Each row is a point. The points of each table are mixes of a few directions, plus a little noise. Count the directions of each table, and those that both share. Where both have some left over, give the other angles between the two spaces (their principal angles), to ten degrees, smallest first.

First:
[[ 41.7  23.9  -3.5]
 [-25.1 -14.6   0.6]
 [  6.2   3.9  -0.6]
 [-23.7 -14.0   1.8]]
Second, 6 rows:
[[ -2.9   2.4   8.7]
 [  6.1  12.4 -16.3]
 [  5.5  31.1 -13.2]
 [  6.2 -41.3 -20.1]
 [-10.6 -24.4  27.8]
 [ -4.3  19.7  13.4]]
Directions: first 1, second 2, shared 0; angles 50

First, 7 rows:
[[  6.5  -3.8  19.5  30.4  14.2  24.8]
 [-16.2 -19.9   9.2   6.9   9.4   9.3]
 [-10.9 -12.5   0.6 -39.3  21.0   3.6]
 [ 17.1  22.3 -38.0 -19.4 -22.4 -32.0]
 [ -4.8  13.8  22.3 -17.3 -10.7  -2.3]
 [ -0.2 -11.2 -34.4  17.9  -8.7 -15.6]
 [  8.3  11.1  20.7  20.8  -2.9  12.3]]
Second:
[[ -5.0  27.1  13.7 -36.0  -8.7  22.9]
 [ 15.0  29.4  12.8 -17.8   5.5  33.0]
 [ -0.5 -16.1 -10.7  21.9   9.0 -14.7]
 [ -1.5  -9.6   7.5  21.5  -4.5  -6.2]
 [ 18.2 -16.2 -12.6  -5.9 -15.8 -14.5]
 [-12.9 -30.6 -28.5  27.4  20.0 -34.1]
 [-12.7  15.3  18.5 -10.2  -7.6  14.0]]
Directions: first 4, second 4, shared 2; angles 30, 60

First, 8 rows:
[[ 22.4 -22.4  10.9   4.6   7.7   8.2  11.9  16.9   3.4]
 [-28.1  40.7   0.5  -8.7  -4.4 -42.8 -22.5   6.2 -41.3]
 [ 22.7 -28.8   4.6   6.2   5.6  24.1  16.2   5.1  21.2]
 [  9.7 -18.0  -3.5   4.2  -0.4  25.0  10.7 -10.1  25.7]
 [-34.9  47.5  -2.6 -10.2  -7.1 -45.0 -25.9   0.0 -41.2]
 [-10.5   9.7  -6.0  -2.2  -3.9  -0.6  -5.1 -10.6   1.4]
 [ 16.5 -20.7   4.4   4.7   4.8  14.9  10.8   6.2  12.5]
 [  1.2  -7.3  -6.5   2.2  -2.7  17.3   5.1 -14.0  19.6]]
Second (8 x 9):
[[  3.6  13.8  39.3 -21.1   3.2  -9.1  -4.7   4.8 -14.7]
 [ -8.3  20.1  25.0 -23.4 -30.5   3.4  -2.6 -20.6  11.1]
 [-12.0  13.5 -23.8 -17.0   2.9  20.5 -10.2   3.2  16.6]
 [ -4.4  -0.2   2.5   9.7  21.5  -5.9  -2.8 -12.5  -9.0]
 [ -3.9  -5.4 -31.2  16.5  -0.1  -8.8  -0.5  11.8  -6.5]
 [ 26.8 -60.6 -33.3  58.3  27.4  10.3  25.8   1.3  10.5]
 [ -3.6  12.6  28.9  -5.7 -17.7 -20.1  -1.1 -10.6 -14.2]
 [  1.9   6.4  -7.9 -17.9  -7.0   9.8  -3.7  22.4   6.3]]
Directions: first 2, second 5, shared 2

First (10 x 12):
[[-18.4  21.7   8.2  11.4 -26.8 -11.9 -17.1   5.1 -47.3  11.7  34.7  12.2]
 [ 14.8 -11.3   2.7   1.4   3.1 -10.8  23.9   3.0  17.2  -6.4 -22.2 -15.6]
 [ 23.6  -9.0   6.5  11.0  22.1   8.4  10.4  -5.0  28.2   8.6 -19.6 -11.7]
 [ 29.1 -23.4 -24.9 -15.6 -15.5 -20.2   3.2  11.0  27.8   1.8   6.5 -22.1]
 [-37.2  12.7  10.2  -9.4  15.7  26.3   0.6 -12.7 -10.5 -16.7 -12.7  23.1]
 [-35.2  13.8  10.6  -9.7  -6.9  16.4  -3.6  -8.8 -20.5  -0.4  13.3  18.3]
 [ -3.7   8.0 -18.2  -2.9 -13.5  -1.8 -39.3   5.3 -19.6   8.9  38.7  12.3]
 [ -0.4   7.5  23.9  21.3  16.9  -4.5  28.1  -1.4  -8.6 -13.3 -37.8  -2.7]
 [  7.8 -19.0   6.2 -15.5  17.7  27.0  24.0 -15.1  50.2  11.4 -15.9 -11.3]
 [ 19.6  -0.4 -25.3   6.5 -12.9 -29.1 -28.7  18.2 -16.0  -5.2  17.3  -2.9]]
Second, 8 rows:
[[-15.3 -23.9  -5.9   2.1 -29.1 -17.3  19.2  -7.5   4.7   9.6  19.1 -27.5]
 [ 35.1  -1.0  11.5  -5.6   6.1 -10.1  30.0  12.4  20.5  -3.4 -31.7  -9.9]
 [  7.7   6.8   5.3   4.0  -1.1   0.2  -4.3   2.7  -4.6   8.9   5.8   2.9]
 [-32.8  16.0 -15.9  18.1  41.7  16.6 -43.5  -6.6 -30.7 -42.4 -21.7  32.7]
 [  4.6  -5.2  -1.3 -31.2  -5.4  13.7  10.4  -0.7  25.5   5.8   3.1   1.5]
 [ 13.2   7.7   6.6 -14.4  -4.7  10.8  -2.1   3.0   8.4  17.3  12.0   7.0]
 [-48.0  -1.4 -17.3  12.9  -4.0   8.5 -36.2 -16.1 -28.3  -4.8  31.4   9.8]
 [ 35.9   1.3  16.7  14.5  -3.6 -22.4  26.5  13.1   4.4   8.8 -18.0 -16.6]]
Directions: first 5, second 4, shared 3; angles 60

First:
[[ 20.8   7.9   9.1  -6.7 -18.3 -36.1 -40.9  -3.4  -9.0  -0.5 -17.8  -0.7
  -10.7  13.2]
 [-57.3 -35.5  -0.3  -6.8  25.8  -3.0  28.5 -20.4  -4.8 -10.6   6.2 -24.5
   39.8  -4.1]
 [ 13.6 -11.7   5.0  -5.0  -8.1 -38.2 -36.9 -11.4   0.7  -3.0 -22.3  -3.8
  -13.2   6.4]
 [ 25.1  30.3   4.5  -0.6 -20.1   2.9 -17.4  15.0 -10.1   5.5   2.5  12.7
  -11.5   8.4]
 [ 27.0  11.8  -8.7  12.6  -0.2  29.4   9.7  12.7  18.0   7.8   7.0  17.7
  -25.8  -8.5]
 [-15.7   5.7   1.0  -1.7   1.2   9.1  13.9   3.7  -9.7  -0.2   9.8  -4.0
   16.0   0.9]
 [-20.0   0.2   0.2  -1.8   5.8  10.3  18.5   1.1  -7.7  -1.7   9.7  -5.3
   19.6  -0.6]
 [-26.4 -17.3 -13.7  11.5  30.0  53.5  60.1   2.1  19.1   1.3  23.2   0.0
   12.3 -19.5]
 [ 33.5   6.8   3.1   0.0 -15.6 -25.8 -39.4  -0.2   3.3   3.0 -18.4   8.1
  -27.2   6.8]]
Second (9 x 14):
[[ 13.8  72.5   1.2  17.8   6.1  20.4 -34.6  17.5  11.1  34.2   4.6  -1.2
   -7.1  -2.5]
 [-12.5 -16.1 -15.4  -7.3  12.4  11.3  23.8  -8.6  -3.7  -2.7  11.2  29.9
   -1.4   0.3]
 [ 29.4 -23.4  10.2  17.9  12.6  21.5   3.1  -1.7  -4.4  -3.1   6.9  24.6
   15.1 -10.1]
 [-11.1   6.3 -15.1 -12.5 -14.4 -40.8 -30.1  -6.6  -2.3   6.8 -17.6  -8.9
  -16.8   6.7]
 [  6.6   1.4  24.6  19.7   2.3   4.0 -17.4  -9.6   4.5  -8.3   7.9 -22.7
   27.1   7.5]
 [ 18.4 -18.0 -15.4  -5.3  31.7   3.8  -1.4  -7.7  16.1  13.5 -15.3  46.3
  -32.4 -15.6]
 [  5.2 -44.5  19.8  -8.2  -7.7   1.8  37.6   6.7  -0.5 -27.9  -8.1 -22.8
    5.1  -7.0]
 [-19.3  -9.6 -11.1 -10.1 -27.6  -7.3  20.7   5.6 -26.8 -11.7  12.0  -4.6
   14.6   7.6]
 [-30.6  31.3   1.1 -12.1 -15.1 -14.5  -1.7   4.4   6.1  -0.7  -1.6 -40.7
   -4.3  13.2]]
Directions: first 3, second 6, shared 1; angles 30, 30

First, 10 rows:
[[  2.2  -2.6  -1.1   2.6   0.8   6.3   2.0   1.2  -4.5  -0.4   5.1   8.2
    5.4  -4.9   2.8  -3.6  -6.4  -4.8   8.5   2.4]
 [ -9.7  11.5   5.0 -11.5  -3.3 -27.8  -9.0  -5.4  19.8   1.8 -22.5 -36.2
  -24.0  21.8 -12.4  15.9  28.4  21.3 -37.5 -10.4]
 [ -6.3   7.5   3.3  -7.5  -2.2 -18.1  -5.9  -3.5  12.9   1.2 -14.7 -23.6
  -15.6  14.2  -8.1  10.4  18.5  13.9 -24.5  -6.8]
 [-12.9  15.3   6.7 -15.4  -4.5 -37.2 -12.0  -7.2  26.4   2.4 -30.1 -48.5
  -32.1  29.2 -16.6  21.3  37.9  28.5 -50.3 -14.0]
 [  5.7  -6.8  -3.0   6.8   2.0  16.6   5.3   3.2 -11.8  -1.1  13.4  21.6
   14.3 -13.0   7.5  -9.5 -16.9 -12.7  22.4   6.2]
 [ 15.6 -18.5  -8.0  18.6   5.4  44.9  14.5   8.7 -31.9  -2.9  36.3  58.5
   38.7 -35.2  20.0 -25.7 -45.8 -34.4  60.7  16.9]
 [ -9.8  11.7   5.1 -11.7  -3.4 -28.4  -9.1  -5.5  20.2   1.9 -23.0 -37.0
  -24.5  22.3 -12.7  16.2  28.9  21.7 -38.3 -10.7]
 [  0.7  -0.9  -0.4   0.9   0.3   2.1   0.7   0.4  -1.5  -0.1   1.8   2.8
    1.8  -1.7   0.9  -1.2  -2.2  -1.6   2.9   0.8]
 [  9.9 -11.8  -5.2  11.9   3.5  28.7   9.3   5.6 -20.4  -1.9  23.2  37.4
   24.8 -22.5  12.8 -16.4 -29.2 -22.0  38.8  10.8]
 [  4.5  -5.3  -2.3   5.4   1.5  12.9   4.1   2.5  -9.2  -0.9  10.4  16.8
   11.2 -10.2   5.8  -7.4 -13.2  -9.9  17.5   4.9]]
Second (10 x 20):
[[-21.9  -1.0 -42.9 -16.2   7.7  -3.5  -0.5 -24.5  -4.6  31.1 -17.1  -8.3
   -8.5  15.0   2.1   5.6  24.4   4.0 -28.4 -40.5]
 [ -7.8  -9.6 -46.0  -8.8  26.2   4.6   4.5 -30.0 -13.9  12.4  -6.3  13.6
   -6.2   5.1  -1.1  -3.9   2.6 -15.1 -22.1 -25.5]
 [-14.5   2.1 -17.3  -8.1 -10.6   4.1  -2.1  -0.9  -0.4  26.7  -8.1  -9.1
    1.2  10.4   6.3   0.5  16.9   9.3  -7.9 -25.1]
 [-10.9   7.4  31.4  13.4 -25.4  -8.7  11.6  16.2   5.0  -1.2  10.9  -8.5
   19.1 -30.5  13.2  13.3  -2.6  10.0  48.1  22.5]
 [-13.6  -2.9 -26.6 -23.2   3.1   1.7 -20.1 -19.9 -11.1  28.5  -8.8  11.6
   -3.6   7.8  13.1  21.8  15.8   5.4  -9.8 -35.4]
 [ 27.2  -4.2  28.4  12.2   1.3  14.6  -3.8  19.0  -3.3 -27.7  18.1  21.9
    8.1  -8.0  -2.7 -13.2 -29.0 -12.0  19.8  31.7]
 [ 23.7   7.3  52.1   4.4 -16.0  -2.8 -17.5  29.6  13.9 -26.8   6.5  -3.8
   -3.5   4.9  -5.6   3.4 -10.2  10.9   8.2  31.4]
 [ 29.2  -1.2  23.1  27.3  -4.1  21.2  18.9  33.6   8.3 -28.5  13.7  -3.3
    6.4   7.9 -18.2 -48.8 -25.7 -12.9   1.1  34.0]
 [-29.5   6.8 -19.9 -12.8   9.7 -37.2   3.7 -32.3   8.3  11.6 -21.8 -27.9
  -17.6  -1.6  -2.1  31.8  30.6  13.0 -22.2 -19.3]
 [ 18.5  -4.3  17.1  12.6   7.6   6.1   4.9   8.0  -1.9 -26.1  12.9  14.2
    4.7 -10.4  -5.1 -11.0 -22.3 -13.2  13.6  27.1]]
Directions: first 1, second 5, shared 1

First, 9 rows:
[[  9.0  -9.8  -1.8  24.4  12.7   4.3  31.7   7.8  -2.8  22.1  -1.4  -2.4
  -17.7 -23.6 -29.6  29.2 -24.3 -33.9 -21.1   4.5   2.5 -51.3 -11.8 -20.4
  -18.4 -40.0  -3.8   5.1  12.4  -6.2  -6.5 -31.8]
 [-11.3  13.8   1.9 -31.4 -17.1  -6.1 -41.9 -10.6   4.4 -28.7   2.9   3.7
   24.4  29.5  38.5 -38.9  29.6  43.0  28.0  -5.4  -2.7  67.2  15.2  26.6
   23.9  52.5   5.2  -6.7 -16.0   8.5   8.3  41.2]
 [  7.3  -8.3  -1.5  20.1  11.0   3.7  26.5   7.3  -2.1  17.7  -1.4  -2.0
  -15.4 -19.4 -23.6  24.7 -19.6 -27.8 -18.4   3.8   2.1 -42.7 -10.1 -17.8
  -15.5 -33.3  -3.2   4.2  10.9  -5.4  -5.2 -26.6]
 [ -2.4   2.2   0.0  -7.7  -3.5  -1.6 -10.4  -2.9   1.2  -7.3   1.2   0.6
    5.3   6.9   8.8  -8.5   7.2  10.3   6.4  -1.3  -1.2  15.0   3.2   6.5
    5.0  11.9   1.5  -1.7  -3.3   2.4   2.5   8.7]
 [  5.4  -7.5  -0.8  17.7  10.2   2.9  23.2   6.3  -2.6  16.6  -1.5  -1.9
  -13.2 -17.5 -21.2  20.8 -17.3 -23.9 -15.5   2.7   2.6 -37.1  -7.5 -14.7
  -13.3 -30.1  -2.9   3.0   8.5  -4.7  -4.2 -23.2]
 [-14.1  16.5   3.1 -39.8 -20.5  -7.0 -52.5 -13.5   5.5 -34.9   2.9   4.3
   28.5  38.4  47.7 -46.9  38.2  53.8  34.9  -7.4  -3.4  82.4  18.9  33.3
   29.3  65.5   6.3  -8.2 -19.4  10.0   9.6  50.7]
 [  4.6  -5.5  -0.7  12.1   5.6   2.2  16.2   4.1  -1.9  11.8   0.0  -1.9
   -8.3 -11.7 -13.9  13.4 -11.8 -16.6 -10.4   2.3   1.7 -25.9  -5.3 -10.5
   -9.5 -19.4  -1.2   3.2   6.3  -3.2  -3.3 -15.6]
 [ -0.7   1.2  -0.1  -1.9  -1.2  -0.2  -3.4  -1.4   0.7  -1.4   0.6   0.8
    1.9   2.1   3.3  -2.7   2.1   3.5   2.0  -0.2   0.2   4.9   1.1   2.7
    2.0   4.0   0.3  -0.2  -1.6  -0.4   0.9   2.8]
 [  2.8  -2.1  -0.5   5.8   3.2   0.0   7.8   2.1  -0.8   4.8   0.0  -0.8
   -4.4  -6.6  -6.9   7.8  -5.4  -8.1  -5.0   1.4  -0.3 -12.4  -3.6  -5.7
   -4.6  -9.5  -1.5   1.0   2.8  -2.0  -1.3  -7.6]]
Second, 8 rows:
[[-14.2 -11.3   5.4  -9.7  10.9   4.2 -29.7   9.3 -11.7  24.2  29.2  -5.4
    8.8  19.0 -28.1   3.6  67.2   4.1  68.7 -31.8   9.3 -25.9 -17.6 -34.9
  -29.6 -25.7  30.6  29.3 -44.3 -25.9   0.6   1.9]
 [ 23.7  22.2  -6.6  -2.8  11.6 -10.9  20.2   0.5  -8.7 -31.5 -28.6  -6.8
   -9.2 -13.3  -3.6  -3.8  -4.0  14.8   5.3  -3.8  -4.4   3.4  -3.8   9.0
   -9.2  -6.0  11.9  11.5  23.0  -5.9  -8.9 -12.3]
 [ 12.2  17.0 -18.5 -12.4   2.4 -18.1  32.1 -23.7   8.1 -11.0 -17.9 -10.5
  -20.9   0.8   5.8 -16.7  -3.4   6.3  10.3 -20.1  13.2   4.9  -5.4  -2.3
  -13.3  -8.4   7.9  -1.9  -1.8  -0.5  -7.3   7.4]
 [ 24.9  21.9  -3.7   0.4  12.0 -10.2  22.0   3.0 -10.7 -33.4 -27.1  -9.5
   -8.5 -17.1  -7.3  -1.3  -2.7  18.1   5.1  -0.5  -6.4   2.0  -0.5  12.9
   -6.5  -6.1  14.8  17.1  27.9 -10.3 -12.0 -15.2]
 [ 17.4  11.8  -5.0  10.8  -7.9  -7.9  44.6 -21.7   5.5 -27.4 -11.9 -23.0
  -17.2 -23.2   7.3  -9.5 -22.6  12.6 -22.3  14.1  -5.8   9.4  23.0  26.9
   15.9   3.3   0.9  13.6  37.0 -13.1 -32.5  -6.3]
 [-31.4 -27.8  12.3   2.0 -10.1  19.1 -46.0  14.7   6.3  40.6  28.1  26.1
   21.4  20.1   6.5  13.7  -4.9 -24.9 -17.8  11.3   0.4  -1.8  -2.2 -13.5
   12.6  14.9 -24.8 -28.0 -27.4  22.6  30.1  11.7]
 [-21.1 -18.5   4.5  -4.8  -3.4   9.1 -35.1  12.0   4.9  31.5  14.9  22.1
   13.9  20.9   4.7   7.4  -1.5 -19.6  -6.1  -1.0   4.0  -1.3 -11.3 -16.2
   -0.4   9.0 -17.1 -26.5 -27.8  21.8  30.1  11.7]
 [-12.6 -16.3  12.9  15.9 -14.7  14.4  -8.1   4.7   5.3   7.9  11.7   7.0
   10.1  -7.9  12.0   8.6 -28.9 -11.3 -43.9  32.6 -11.6   7.9  19.4  15.8
   30.1  20.1 -25.0 -13.6  14.2  10.9   0.1  -0.6]]
Directions: first 1, second 4, shared 0; angles 80

First:
[[-11.3   7.3   8.3  -0.4   3.8  13.8  -1.2 -19.9 -10.2  -3.3   8.2   9.6
    0.7   1.2  11.5   9.5   4.2  -0.7   7.1  -3.3  -1.6   6.8   0.2  -4.6
   12.8  -3.1  -2.5   0.6  -1.2  -0.5   2.6  -8.0]
 [  7.8   2.5  -2.6  -3.8  -3.7   6.5 -10.2 -22.6  -5.8   6.0  -9.6  12.9
    8.9  -1.9   9.2  -1.5  -6.3  -2.4  15.7 -28.5  -6.8  12.6  -3.4 -10.3
   17.3   4.5  -6.6  11.1  10.2  -1.3   8.3  -9.8]
 [ -4.7   4.2  -0.4  40.8  24.7 -24.9  -6.6  47.9   5.2 -26.7   3.8 -46.6
  -50.8  10.4 -18.7  25.3   3.4  11.8 -51.2  50.6 -20.4  -9.4  27.7  23.9
  -82.6 -22.2  15.6 -77.6 -12.1 -39.5  -5.8  20.4]
 [-18.9  13.6  11.8   3.3   2.7  20.8  -3.1 -19.7 -16.8  -9.9  10.3  17.5
    1.7  -4.4  10.0   7.8   8.4  -3.2   8.3  -9.8  -3.4   5.9  -1.5  -8.0
    9.2   4.3  -4.9   0.0   1.7  -1.0   1.8  -9.2]
 [ 11.7   5.5  -7.6  12.8  -1.0  -3.8 -18.5   0.2  -4.7  -4.2 -18.2   2.4
   -4.5  -5.6  -3.9  -2.8  -7.2  -0.9   0.4 -28.0 -18.0   8.8   3.0  -6.1
  -17.4   8.3  -4.1 -12.1  14.9 -15.7   7.3  -1.6]
 [ 60.4 -50.6 -31.7 -45.3 -16.0 -46.5  21.1   8.3  52.3  56.8 -22.7 -32.8
   24.1  22.3  -1.8 -22.7 -29.1   7.7  10.6  19.0  29.4  -4.4  -8.7  13.9
   46.4 -21.3   9.0  50.2 -10.0  30.5   0.3   9.2]
 [  8.6  -3.3  -5.2  -5.6  -6.7  -2.2  -1.9  -1.4   2.7   6.5  -8.2   5.2
    8.9  -3.3  -1.8  -9.4  -4.3  -2.2   7.3 -14.2   1.2   1.0  -4.9  -3.7
    8.0   6.7  -2.9  13.0   5.8   5.1   1.6  -1.0]
 [-50.1  13.7  23.6  -4.8  -7.8  27.4  27.9  26.2 -13.6 -22.6  35.6  25.6
   13.3 -21.2 -15.0 -16.3  31.6 -10.5  -4.2  23.9  27.5 -31.3 -15.3   0.3
    0.2  26.3  -1.0  19.8 -12.0  29.9 -21.8   7.5]
 [ -3.7   6.7   4.1   3.3   4.3   8.9  -7.3 -19.2  -9.1  -2.6   1.0   6.2
   -2.4   2.0  10.4   9.8  -0.4   0.3   6.1  -9.6  -7.7  10.5   2.7  -5.0
    6.2  -3.7  -2.8  -5.2   2.7  -7.3   5.6  -7.8]]
Second (8 x 32):
[[ -5.4  -1.4   7.0 -10.3   4.4   8.6   6.0 -24.4  -1.6   6.4  11.9   2.1
    2.7   9.5  16.5  13.1   0.9   1.9   9.4   9.6   4.5   6.2   0.5  -0.4
   27.4 -13.7   0.8   7.2  -8.8   4.3   2.7  -8.3]
 [ 37.3   0.8 -25.8  25.8  -6.2 -27.1 -33.0  29.7   4.7  -5.1 -44.0 -10.0
  -11.5 -11.9 -23.5 -17.4 -19.4  -1.6 -11.9 -45.9 -32.0   6.0   6.1  -4.8
  -53.0  18.7  -3.7 -26.2  28.8 -29.7   9.7   9.3]
 [  7.5  -2.3   0.1  -5.7   5.0   1.5  -4.8 -30.8  -1.8  10.0  -2.4  -1.6
    0.0  11.6  18.5  14.9  -6.3   3.4  10.8  -4.9  -5.3  15.9   3.6  -3.5
   21.5 -16.3  -1.6   0.7  -1.1  -5.1   9.0 -10.7]
 [ 13.7  -2.8  -2.7  -3.6   5.3   0.0  -9.7 -34.1  -1.2  11.9  -6.9  -2.4
   -2.3  13.1  20.7  15.8 -10.8   4.4  11.7 -11.7  -9.4  20.5   5.3  -4.4
   20.0 -17.8  -2.0  -1.4   1.7 -10.0  12.2 -11.6]
 [  3.2  -1.8   1.8  -7.7   4.7   5.3  -0.4 -26.9  -1.1   8.1   3.3   0.1
    0.8  10.4  17.4  14.2  -3.3   3.2   9.1   1.3  -1.1  12.2   2.8  -1.4
   22.1 -14.3   0.3   3.2  -5.1  -0.3   6.1  -9.0]
 [-50.5   3.7  23.1 -11.2  -7.3  18.0  42.8  42.0  -1.9 -19.0  43.6  12.5
   10.9 -16.7 -20.3 -18.0  33.7  -7.6 -13.2  52.8  39.8 -42.1 -15.4  10.5
   -1.2  18.7   5.3  21.8 -24.3  39.1 -30.0  16.0]
 [ 37.1   0.6 -24.3  25.1  -4.7 -25.0 -32.6  23.9   5.1  -2.2 -43.9  -9.9
  -11.6 -10.4 -19.6 -14.7 -19.7  -0.3  -8.8 -45.5 -31.5   9.2   6.6  -4.8
  -48.1  14.7  -3.3 -25.0  27.7 -29.4  10.9   7.9]
 [-41.1   2.8  19.7 -12.9  -3.1  17.9  34.2  22.1  -2.6 -10.7  38.1  11.0
    9.6  -8.6  -8.6  -7.7  26.9  -4.1  -5.8  44.1  32.8 -28.8 -11.5   7.7
    8.9   8.6   4.6  20.4 -21.6  31.6 -21.7   8.9]]
Directions: first 4, second 2, shared 2
